Every row gives one point. The last column is the point's height on a tilted bowl or saddle (a function of degree 2), plus a little noise. Along how many of its main directions does it bend up, bend down or stay straight?

Points (18 x 4):
[[82, 250, -294, 173],
[-228, 82, -143, 14],
[31, -214, -287, 264],
[-369, -95, 77, 195],
[210, -25, 40, 155],
[-423, 10, 41, 146],
[-54, 304, -369, 6],
[-214, -89, -169, 143],
[69, -171, -23, 74],
[-42, 237, -42, 9],
[26, 244, -64, 54],
[-104, 41, -343, 165],
[39, 242, -230, 87],
[462, 58, 128, 470],
[359, -34, 192, 259],
[66, -19, 363, 160],
[-105, 123, 101, 33],
[342, 144, -40, 403]]
Directions: 2 up, 1 down, 0 straight

Points, 24 rows:
[[-84, -138, -255, -41, -90],
[207, -111, 55, -247, -54],
[48, 243, -67, -48, 224],
[111, -166, 384, -217, 83],
[-85, -69, 228, -52, 113],
[-389, 273, 40, -267, 250],
[-423, -61, 176, -264, 106],
[296, 120, -120, 200, 167],
[-54, -53, 83, 71, 100],
[59, 7, -165, 135, 87],
[-212, 49, 168, -58, 152],
[92, 365, -95, 152, 277],
[216, -61, -299, 421, 45],
[-184, 117, -29, 170, 157],
[-5, 74, 394, -149, 186],
[362, 65, -40, -95, 67],
[315, 148, -89, 298, 194],
[61, 79, -200, 151, 125],
[231, 71, -605, -236, -518],
[155, 43, 339, 24, 163],
[6, 313, 17, 56, 260],
[169, 218, 195, -230, 249],
[-209, 345, 151, -194, 284],
[214, 161, 86, -122, 200]]
Directions: 0 up, 1 down, 3 straight

Points:
[[-44, 665, 28, 8, -212, -155, -343],
[98, 83, -246, 151, 216, -288, -34],
[223, -58, 12, 198, -81, 79, -114],
[-114, -372, -160, 43, 76, -4, -67],
[-15, -104, 268, -173, -162, 0, -187],
[-71, -226, 279, -347, 96, 407, -173],
[-56, -184, -27, -51, -5, 26, -76],
[-361, -232, 310, 1, -214, 89, -343],
[156, 79, 120, -77, 255, -3, -119],
[60, -164, -233, 1, 49, -44, -10],
[-445, 260, -105, 160, 80, -30, -317],
[146, -2, -267, 255, -23, -185, -38],
[228, 28, 113, -8, -57, -497, -190],
[192, 265, -45, -181, -25, 18, -98],
[-248, -205, 214, -200, 294, 357, -225],
[51, -289, 184, -9, 104, 158, -127],
[-358, -260, -39, -40, -369, -170, -378],
[-34, 205, 35, 37, -16, -454, -230],
[-31, -68, 51, -7, 472, -135, -182],
[0, 84, 138, -168, 52, 382, -197],
[130, -171, 111, -60, 70, 46, -81],
[-115, -166, -211, 163, 47, 92, -62],
[-244, -120, -320, -92, -44, 57, -46],
[138, -137, 68, -89, -238, 172, -131],
[-325, -174, -148, 609, 171, -68, -350],
[-219, -266, 202, -230, -203, 163, -215],
[-309, 275, -388, 175, 128, -292, -157],
[-77, -265, -8, -80, 209, 193, -76],
[-11, 111, 54, -139, -395, 126, -241],
[263, -175, 91, -11, 166, 346, -165],
[145, -73, 363, -38, 29, 3, -152],
[179, 34, -109, 168, -4, 254, -103],
[-236, 137, 209, 409, 51, -159, -354],
[-414, -327, -13, -198, 50, -189, -257],
[241, 101, 260, -152, -37, -147, -141],
[314, 225, -222, 195, 202, 36, -47],
[-188, 350, 231, 142, 155, -56, -342],
[-6, 91, 16, -91, 425, -58, -167],
[-150, 114, -177, -102, -474, 51, -280],
[-122, -318, -308, -53, 64, -32, -15],
[132, -339, 215, 190, 124, -201, -206]]
Directions: 0 up, 4 down, 2 straight
